Every row gives one point. The window is the flat piece filled in between its corners: a triangle in 3 columns, a solid with four corners in 4, and so on. A path goes straight from each point to the next, and from the last back to the first. List the points from which the path goes on through the window.

Window (4 x 4):
[[ 0.32  0.20 -0.13  0.19]
 [-0.49  0.15  0.22 -0.10]
 [ 0.36 -0.32 -0.24 -0.55]
 [-0.13  0.08  0.31 -0.31]]
Path:
(1): [ 0.20 -0.36  0.19 -0.21]
(2): [-0.20 -0.25  0.34  0.05]
(3): [-0.10  0.40  0.00 -0.45]
(4): [ 0.06  0.18 -0.31 -0.69]
(5): [ 0.16 -0.61  0.14 -0.34]
(6): [ 0.18 -0.36 -0.04  0.05]
(7): [ 0.33  0.62  0.06 -0.24]
(8): [ 0.42  0.19 -0.27 -0.48]
Through the window after points: 2

Window:
[[-0.17 -0.22  0.49  0.09 -0.36 -0.30 -0.11 -0.16]
 [-0.14  0.24 -0.38  0.13 -0.48 -0.26  0.03 -0.22]
 [ 0.08  0.28 -0.26 -0.26  0.34  0.78  0.70  0.08]
 [-0.05 -0.21  0.04 -0.13 -0.06  0.12 -0.55 -0.08]
 [ 0.79  0.96  0.15 -0.35  0.57  0.28 -0.48 -0.41]
 [ 0.28 -0.33 -0.03  0.26 -0.13 -0.18 -0.16  0.18]
 [-0.51 -0.13  0.07  0.50 -0.07 -0.39 -0.19 -0.09]
 [-0.38 -0.21  0.17  0.19 -0.41 -0.18 -0.17  0.59]]
Path:
(1): [ 0.16  0.80  0.10  0.38 -0.14  0.40 -0.31 -0.08]
(2): [ 0.18  0.35 -0.11  0.09 -0.23  0.36 -0.13  0.06]
(3): [ 0.06 -0.16  0.00 -0.06  0.51 -0.41 -0.05  0.11]
(4): [-0.42 -0.12 -0.09 -0.27  0.05 -0.25 -0.11  0.17]
(5): [ 0.29  0.17  0.11  0.48 -0.24  0.11 -0.39 -0.29]
(6): [-0.01  0.41  0.57  0.27 -0.27  0.49 -0.21 -0.03]
(7): [-0.13 -0.08 -0.20  0.03  0.03 -0.45 -0.14  0.03]
(8): [ 0.29  0.05  0.02 -0.45  0.20 -0.27 -0.15 -0.23]
Through the window after points: 4, 6, 8
